Rows are points. A path goes straight from each point to the next, and from the last back to the first. The post is the endless flat space through its rows: a point in 2 columns, a line in 3, a plane in 4, and so on, so that a path can go around it. Count how often the path circles the post. Going back the other way cancels.

Post (1 x 2)
[[ -7 -14]]
Path (23 x 2)
[[-14  25]
 [ 26 -12]
 [ 18 -32]
 [-17 -60]
 [-29  -2]
 [-30  31]
 [  4  -3]
 [ 25 -29]
 [ -6 -40]
 [-43 -15]
 [-14  35]
 [  3  -6]
 [ 12 -29]
 [ -6 -30]
 [-30 -14]
 [-33  13]
 [ 23  16]
 [ 13 -24]
 [  8 -53]
 [ 38 -24]
 [ 16  11]
 [-16   5]
 [-49  -6]]
Times around: 3

Post (7 x 8)
[[-20  -3  13  -5   6  14 -32   2]
 [  8  -2 -31  55   9  19  15  12]
 [ -7  -2 -39  30   1  -9 -24  11]
 [ 44   8  -7 -23 -14  -2   2 -13]
 [-33  13  34  21  -4 -14   0  28]
 [ 28 -12  24 -18 -29 -17 -12 -17]
 [ -2 -18 -20  -7 -26 -21  18 -14]]
Path (24 x 8)
[[-23  -5  -2   6   9   2  18  21]
 [ 20 -21  18  -9 -39 -15  16 -14]
 [ 13  27  -6  -7 -10   1  21  -4]
 [ -6  13  19 -30  -8 -15   3 -24]
 [ 51 -33 -16  20   3  30 -13 -30]
 [ 27 -18   8   0 -29  -8 -12  12]
 [ 40  16 -28  57 -32 -18 -10   7]
 [ 11  10   9  36 -16 -21  -3  -4]
 [ 16 -42  -5  46 -10 -17 -11 -11]
 [-45 -30 -32  35  22  52  40  26]
 [ 21 -15  28  20 -40  -9 -40  11]
 [-30 -16 -17  53  -3  17   9  -5]
 [-36  13   0 -15   4 -42  -1  -7]
 [ 20 -40  -6  19  -6   0  37  -2]
 [-30  -8  42  38 -14  24 -12  37]
 [-12  -5 -16  14 -14  29 -15 -15]
 [ 11  15   4  24  24  31 -54   3]
 [ 10  -3  -1  22  27  20  60  20]
 [  4  -1   8  -5  -1  14 -11   8]
 [ 12 -22 -12  49 -49 -24  -2 -10]
 [ 40  41  38 -17 -20 -26  14 -21]
 [ 37  32  -2 -31  20 -11  -8  -3]
 [-33 -20  -4   4  21   4   4  -6]
 [-22 -25  23  -4  -3 -39 -54 -23]]
Times around: 5

Post (11 x 12)
[[ 14 -18  10  19   1 -12 -11   3   2 -12  22  -3]
 [ -3  -1  -9  -1  -6 -11   4  23 -28   5 -26  33]
 [  7 -13 -12  -7 -19  10  19  13  -9  15  15  13]
 [ -7   5   6  -7   6  -4  -3  -4  -3  -1  37  -1]
 [-14 -11  16  -4 -14  12  12  24  -4   4  -1  -2]
 [ -9 -15 -10  -8  -1  19   6  13 -23  16 -19  17]
 [ 10  -6  -9 -14 -17   0   5  14 -12  27   0  -6]
 [  1   0  -6  21 -24  -8 -12  -5 -17   2  47 -15]
 [  4  -2 -15 -15   1   0  -3  23 -19 -44  25   9]
 [  4   4  -1  24   8  -2 -14  -6  20 -28  -8   9]
 [  5 -10  10  12  -4  -9   4 -21  15 -27  -3  -2]]
Path (24 x 12)
[[  3  -7  -2 -26  13  13  16  10 -17   6 -29  14]
 [ -5   0  -3  12 -30  -2 -17  16 -40 -25  49 -18]
 [-41  -9  13  18   1  -4 -20  -3 -11  -3  12   7]
 [ 21   7 -60  46 -43 -24 -30 -16  -3 -17  26 -11]
 [ 19   6  -6  34 -49 -36 -18  -2 -17  30  12   0]
 [  2  12  34  -8  30   4 -16  33  13 -11 -14   4]
 [  0   8   2  28 -28 -20  18 -17  -2 -14  22   6]
 [ 18 -18 -21  -6  11  -3   6   2   1   4  17   8]
 [ 10  17 -11  10   3 -25 -29  -6  11  -2 -17 -15]
 [ 27  -6 -20  33 -24 -20 -10   1 -31 -13  22  -6]
 [  6  -1  -7  -3  15  25   8  -3  -1  -8 -29  25]
 [-26 -13  25 -29   0  42  41   2  33 -50 -10  27]
 [ -3  11 -32   0 -30  12  10  20  12 -24  25   8]
 [ -3   1  -7  -5  -6 -22  -3   1 -13  22  13  14]
 [ 32 -19 -30 -13 -12  24 -10  16  -9  23  34  26]
 [-12  28  17 -20   7  15 -16  58 -14   7  22  -8]
 [ 14  -2 -17  -7   1  29   0  22  14 -16  27 -27]
 [-18 -24  10  18 -12 -23   5  28 -21   7  -4   5]
 [ -1 -23   7 -10  -5   6  18  12  12 -17  -6  26]
 [-13   1  12  13 -18  14  -4   8 -48 -15  33  11]
 [ -4  -1  12 -11   7  14  35  55 -12 -21   5  34]
 [ 25 -20 -21  46 -35 -12  -8   8   4  -4  21 -24]
 [-16  -4  13 -11  -3  -8  13   6   4 -28 -14  10]
 [-12  20 -24 -16 -18  22   7  15   0 -53   9 -15]]
Times around: 1

Post (17 x 18)
[[  4  21  -4   1  -5  -2  18  -4   5  21  -3  25   4  18   7 -16 -40  30]
 [  0   5  16  -6 -26 -14  25   7  -8  15  12  26 -25   7   6  12  -4  -4]
 [ -7  -8   8 -13   6 -15 -29   7  -1  25  25  -1  16 -27  11 -18 -11  14]
 [ -7  10  -3  11   6 -27  22  33   8 -26  12 -11   1 -19 -23  36  18 -20]
 [ -3   7  19  -1  -5  -6  -3  -7  23  21   7   2  24  14   3 -27 -16  12]
 [ 16   5  -5 -23   6 -10 -39 -14  -2  27  14 -38  10 -23 -13 -26  -2   6]
 [-25   7 -17  49 -35 -15   7  20 -14 -25 -25  -9   0 -26   7  33  15  19]
 [ -7  -8  15  31   7 -16   7  23  -4 -12 -13 -13 -19 -23   7  58   8  -1]
 [-15  13  -3 -21  10  -3 -19   9   4   8   7 -32  -1 -30   9  -5   4 -24]
 [-15 -14   1  -6  31 -24 -14 -15 -18   5   7 -32  18  -8   3 -16   9  14]
 [ 20   1   8  23  -6 -20  26  12 -20 -20  -2  -7   4 -17  17  18   5   7]
 [ -2  15   4  -1 -14  -7  27   7  23 -23   7  42 -17   4  -7  29   8 -13]
 [ -5  18  25  -6  -3 -10   0  17   3  17 -11  52  -1  22   2 -33 -19   1]
 [  8   0  10 -22  -8  22   9  20   4  25   1  45   4  16  -1 -20 -10  27]
 [-19  27  39   0  -5 -15  39  16  11 -16   3  32 -19 -16 -10  15   8  -8]
 [  4  -4   5 -29 -17   4  -9  -4   6   5  10   3  17   7 -17 -29 -36   7]
 [ -3  -3   2  32   4 -33  36   2   1  -9 -11  -8   7 -41  -5  44  15 -19]]
Path (29 x 18)
[[ 26  21  15 -56   9  14 -14   8 -34  30  33  33   9 -31  22 -40 -25  10]
 [ 20 -16 -15  -3  23 -37  42 -27 -19  15  -1  11  24  15  23  13 -20   5]
 [ -7   5  -5  11   1 -29  31  13  36   5  -5  16  27   9  -4  -6 -22   8]
 [ -9   5  30 -18  39  -2 -12  50  14  -1  18  14 -15  13  12 -27 -12 -14]
 [  2  21   3  59  -1 -12  21  10   7   9 -19  -2 -31   1  26  32  44 -16]
 [  4   1  13   0 -20  -4  28  38  26 -25  11 -10  -2 -55  -6  34  -8   1]
 [-17   3   7  35  45 -45 -38   1 -15  -3 -29 -17  32  -3   1 -27  32  41]
 [ 15 -21  17   2  22 -18   6 -20 -14  19  17  56  53  -5  12 -19  -8  60]
 [ 24  32  14 -47  -8  -6   1   3   0  10  19  16 -10  -5 -41  -7 -25 -11]
 [  3  23 -21 -13 -14 -39  23 -10   2 -10  24  11   6   0  -2  -2  13   3]
 [ 23  -8 -12   7  14 -18  19 -14 -12  21 -30 -31 -12   9 -11  26 -12  -4]
 [  9 -43   8  13  11 -19  -2 -21   1  28 -12 -12   0   9  33  -4 -13  -3]
 [  3  15  -1  39 -13 -19   9  -3  15  -4 -32  32  22  17 -16 -10 -16  -6]
 [-34  -1  49  -6 -21 -13 -28  16  -8  19  30  29 -15 -32  19  -1 -30  10]
 [ -8 -22  26 -38  -6   1 -14  47 -46 -14  26  39 -18  18  14   0 -11  15]
 [ 22 -20   7  26  16 -13  20   0  12   3 -13  14  32 -10  34  18  -1  30]
 [ 11 -31   9   0 -16 -40 -20  11  -7  13  11 -24 -13 -35   9  15 -14   2]
 [ -4 -29   1 -24  14 -44 -23  44 -24   2  25 -35  25 -51   1   8  27  -3]
 [ -8   4 -17 -10   0   5 -22  29  -6  15  -7  19 -24  -3 -24  26  20  24]
 [-22  21  26   6 -24 -21  39 -10 -14 -11  17   3 -18 -43 -30  34  12 -40]
 [ -1  21   8   7  -7  -4  31  -8   7  -5   1  24   3   7 -14 -16  12 -16]
 [-18   9   4 -15 -22  15 -24  11  16  10 -15   2 -32  28  -3 -21 -12   5]
 [ 27   5  24  21 -17  33 -10  45  22  20 -38  16   2   9  11   1  -6   7]
 [-11  29  54  13  24 -14  32  45   0   3 -19  43  -5 -28  -5 -16 -17 -23]
 [ 20  26  15 -24 -40  18  39  -3  16   0  -5  37  11 -13 -13 -29 -39 -27]
 [-10  -2  23  15  16 -34  -2   2   8  13  -6 -22   3 -33  -2 -19 -10  -7]
 [  7  -6 -22   2   5 -15   0  -8  15   5 -14 -29   5  -1  -2  14  -4  17]
 [-19   3 -38  22  -1 -39  16   2   4 -18 -17  -6  54 -22   8   2  -6  13]
 [ 10  24  -1  -8  17  13  42  16 -22 -22   6   1  23   1  24 -11  49  -6]]
Times around: 0

Post (17 x 18)
[[ -9  -5  18   7  12   9  -1 -24  -5  10  29  -5   5  -4 -14  -5  -1   2]
 [  3  26 -11   9 -14  -4   8 -32  14  27  10  -2  -4   3  14  -7  -1 -12]
 [  3  24 -14  13 -14 -14   5 -26  -8  21  36  10 -19 -23  -3 -11  -2 -19]
 [ -7 -14  27  -1  -1  -5   6  -1  20  -9   2 -11  -1  -1  -4  -8 -12  -7]
 [-16 -18  14   0   1   6   6   2   8   3  -2  -4 -11   2  -5  -1  11  -6]
 [ -5  13 -24  -5   2  -8   1  14  11 -30 -22  22  20  11  13 -17   0 -11]
 [ -5 -31   8   6   5 -20   5  10   4   2  11  -1  15  -8  10  -2  -6  10]
 [ 23  15   3 -15  -2  -9  -2   2  -7  -3 -12   5  -3   3  21  -6  20 -14]
 [ 12  17  -4  23 -30   0  -7 -27 -21  18  19  -1  -8   2  10  -3   2 -16]
 [-16 -11  15   1  11   2  13  -4 -11 -20   8 -15 -13  -6  19   4 -14   4]
 [-12  -1   5   0  -8  -3  -6  10  29  -2  26 -12  -5  -8  14   5  10  -3]
 [ 10   2 -11  -4  -4 -11 -16  15   7  -5 -20  10  -2  26  17  -4 -13   8]
 [-30 -14  10  -1  -4  -6  -9 -17   4  -1  -1  -7   5 -18  -1  -3   0   5]
 [ 11  15   2   5   2 -11   3  14   6 -17 -30  11   0   7   9   4   9   8]
 [ 14   2  -9  -9  -2 -11   9  -4   2 -12 -10 -17  -1   9  -5 -16   6  10]
 [ 23  -4 -16  -4   1  -4 -13   7  -2 -14 -40  13   7   5   3  12  -4 -14]
 [ 13  18 -13  -1   5 -18  -5  21  -5   6 -23  -7  13  12  -5  -4  -1  -7]]
Path (27 x 18)
[[ -2   4 -10   2  25   4  -7  -6  -8   7  18  15   2  16  16 -25 -15  -1]
 [-10   5  13   7   9   7 -19 -18  21 -40 -34  26  23  50  11 -14 -20   2]
 [  5  29 -15 -26  21 -12  -5  17   1  -8  -1   9 -12  14   3   8 -16 -12]
 [ 28  14  32   4 -15   4  -3 -25  -4  32 -10   7   2  15 -31   4  14  -6]
 [  2  17  10   7  -5 -11  42  -2  15  10   8 -24   5 -21   9 -12  10   2]
 [ -6 -15 -11   8 -18 -11 -14   4  21  -4 -18  -3  10 -12  28  -3  -7 -14]
 [  0   8  20  11   0   0  14 -16  -4   1  -7 -23  19  27 -28 -33  18   6]
 [-15   4  -2 -26   9   2  -6  -7  18 -31 -31  -9  -3  42  10  -5  -6   6]
 [ 31  20 -17   9 -18 -13   4  -4  21  15   0  22   3   1   4  12 -22  -7]
 [  4 -12  15   4  -5  14  14 -11 -53   5 -16 -36 -11   3 -16 -13 -17 -11]
 [ 17   6   5  18  -3  -5 -19 -14   0   3 -15  -2  -3 -21 -13  -6   1 -10]
 [ 21  21 -14   8  21  -1 -10   4 -19 -13   3   6   1  16   1   3 -10  -2]
 [ 26  12  18  -4 -24 -18  11 -20   4   1 -15   6 -18  18  15   4  -9  -3]
 [  4   7  -8  -2  -5  -2  12 -15  -3 -24 -22  23  19  -1  -4 -11 -15  -9]
 [ 12 -16  -3 -15  14 -39  10  -7 -14  22  14 -22  12 -29 -15 -23 -13  14]
 [  5 -12   8   3 -26  19 -18 -32 -15  28  -5 -18 -27   8  38   6  17 -25]
 [-21  -2  -7   8   3  -7   9 -11  10  -9   1  -8  12 -11  20 -29   0   0]
 [-17 -20  -6   2  14 -23   9   8  13 -16   8  16  -7   4  24 -13 -16  -7]
 [ 13   5  -7 -23   9  -9  -6  -2   7   8  11   6 -16  25  -8  -9   5   8]
 [ 34   9  21 -26   0  12   3  17   3 -17 -28  43 -15  12   7  15  17 -37]
 [-11  -6   4  -7  -4 -16   9  -6  27  25  16 -41   4 -42  -6  -9  26  15]
 [  9  24 -18  10  -8   3 -24  12  16  -4 -18  30  -7   6  35  11  23 -15]
 [  4  13  18  -8  22   6 -17 -13  10 -23  17 -12   7  26  11 -10   7   1]
 [  3  22  35 -26 -19 -26  13 -60   0  13   2 -14   5   5  37 -18  29   2]
 [ -9  -7  -7  14 -20 -24 -14  -2  17  12  -1  30  12  -4   8  -3 -15   6]
 [ 14  -6 -18  18  -8   5 -15 -21 -46  17 -12  16  -3 -10 -16   5  -4   5]
 [ 12   5  21  -1 -17  -2 -13   1   6   4 -43  -6  11 -11 -33 -15 -11 -17]]
Times around: 5

Post (17 x 18)
[[-26 -29  -9   9   7  -3  24  24  16  18   2  -8 -26  -1  11  16 -12 -12]
 [ -5  -4 -16   6 -18   9  -8 -32 -18  24  -1 -10  -4   4  -2  -5   0  11]
 [ 22  -5 -20   9  -5  15  -3   0  -5   7   4  -5   1  -1   2  -1 -13   2]
 [ -6   0   3  -2   5 -17   9   3  15 -29  12 -11  -7 -13   7  -8   4   6]
 [  6   2   4  -2  11  -6 -20 -15 -16 -20   5  11 -13  -9 -12 -15  -3  -2]
 [  8  -2   6   5   5  -5   2   4   7 -10  12  10 -17 -11  10 -18  25   2]
 [ -4  -2  -1 -15 -11  -2  -3  20   6 -22   7  15 -16   0   8  -8  -4   1]
 [  5 -14   4   7  -5  -5  -7  -3 -16  29   1  -2  23   5  -2  36  14 -11]
 [-16 -15  10   4   2   1  -7  25  -1 -11  13   1  -9 -10 -15 -23   3  13]
 [ -6  12  -5  19  -5  11  -8 -19   1  20  18   3   4  22   4  14   2  -8]
 [  9 -11 -15  23  -8  10   6 -32 -12   7   2  26  11  -2 -14  18  -3  -3]
 [ 22 -26   4  26 -18   9  12 -25 -15  11   4  -1  10  15   7  16 -19  -7]
 [ -1  -2   3  18   5   3  -3 -15  -9  25 -10  10  21   5  19   3  -5  -4]
 [-21 -13  -7   5   0 -25  16  21   1  -6  31  -7 -10 -23  15 -16 -17   5]
 [-10   6   1  -4 -20  -3  23  16  12   4   7  -5 -13 -23  -6 -20 -14 -15]
 [-16  -1  -4   4  -3  16   7  12 -14 -22   5  -5 -16 -19  12 -17   4  -6]
 [ -7  -4   7  19 -20   4 -22   4  -4 -19  -1   0 -16  -4  -1  -6   3  -2]]
Path (30 x 18)
[[ 14  -8 -12  17  -1  -7  -3  19  -6   2   0 -25   9   5  32 -10  -2   2]
 [ -5  28  19  11  10 -20   9  -4   1   1   8  21   3   3   7  -8   6 -19]
 [-23  11  -3  19 -22 -19  10  -5 -10  24  18 -23   4 -24  34  -6  -8  -5]
 [ -3 -16  19  -4  27  11 -19  34   9   5  -9   8 -12  -5   8  32  20 -20]
 [-18   1 -14   3  21  -3  -4   7   3   1  25 -24   5 -16  21   0  -7  -8]
 [  2  17  25  18  -6   9 -29  -6  -6   7 -16   4   2   0  -6 -13  33 -23]
 [ -5 -26  -3  27  21 -12   3 -26  -3  17   2  -4 -10  13  16  -2  -3  16]
 [  2  11   0 -15  -7  -2  -1  20   3  18  -7  -8  -4  -6  -2  -2 -15 -12]
 [  8   3  -8  -7 -18   7  -3 -18 -18   8   9  -2  13   8  18  17 -13  -3]
 [ 11 -17   1   2  -7   7  15 -15 -11   2   7  -2   1   5  11  23 -17   6]
 [ -3  14 -15  12  -3   2  20  -3  -2  -5  11   0 -25  -9   5   8  17  -7]
 [  0   1  -2  -2  -8 -15  -9  12  -7  -5   5   0   2   0 -17  -9  -9 -12]
 [ 14 -20  -2  29 -26  -8  18 -52   9 -16   8 -17   8   9  -2  12  12  -2]
 [  1 -21 -33  10  10   1  53   3  13   7  23 -13  -6 -17  48  17 -11  -8]
 [ -2  -2  -2  25 -10   8  -5  10 -10  -8  25  -7  -5 -24  -2  13   7  -9]
 [  0  -9  -1  21   5  -6   7   6   4 -28   7  -4   6 -28  17  -8 -39 -16]
 [ -8   7 -19   3 -13  -6 -27  -6 -24  -8  20   2   5  -8 -25 -20 -12  -2]
 [ -4  17  11   0  21   1  19   2  22  -3  10  19 -10   2 -12 -18  11 -10]
 [  0 -15  -7   2  26 -29  24  18  22  19  26 -38 -18 -15   0 -12 -20   6]
 [ -4 -29  10  11  21 -21 -20  -1  -4 -25  16 -19 -14  -6  10  -5 -20  30]
 [ -1 -27 -12  -4  -5   3  11   8   6 -18  26  -8  -7  -2   1   5 -17  14]
 [-23   7 -12   9 -14  20 -10  -6   1 -12  18   8 -22   7 -11  -3  26  -5]
 [-16 -19  -6  16  19   7 -13  18  -6 -23   3   6 -18  23  19  14  31  -1]
 [ 32 -22  -6  13 -19 -19   8 -22   1   2  17   7 -10   7 -24   7 -25   5]
 [ 27 -13 -16  41 -10  17  -3 -22  -1 -22   3  26 -30  -2   9   3 -16   1]
 [ 32 -41 -14  -1  23  11  20 -13  -4 -12   8  26   2 -17   6  -9 -28  12]
 [-18 -19   1  23 -10   6 -10   2  23 -20  -6  23 -14  29   7  22 -20 -15]
 [ 11 -32  20  14   3 -14   1  31  11 -39  10  38  -1 -10   2  -3 -23  -7]
 [ -3 -16 -14  -1  -8  18 -10  11 -17  25  11   4   9  -7  -7 -34 -35  25]
 [-60  -2  -5  21  -3  43 -18  13 -11  19   2 -25 -44   1   5 -14  43 -10]]
Times around: 3
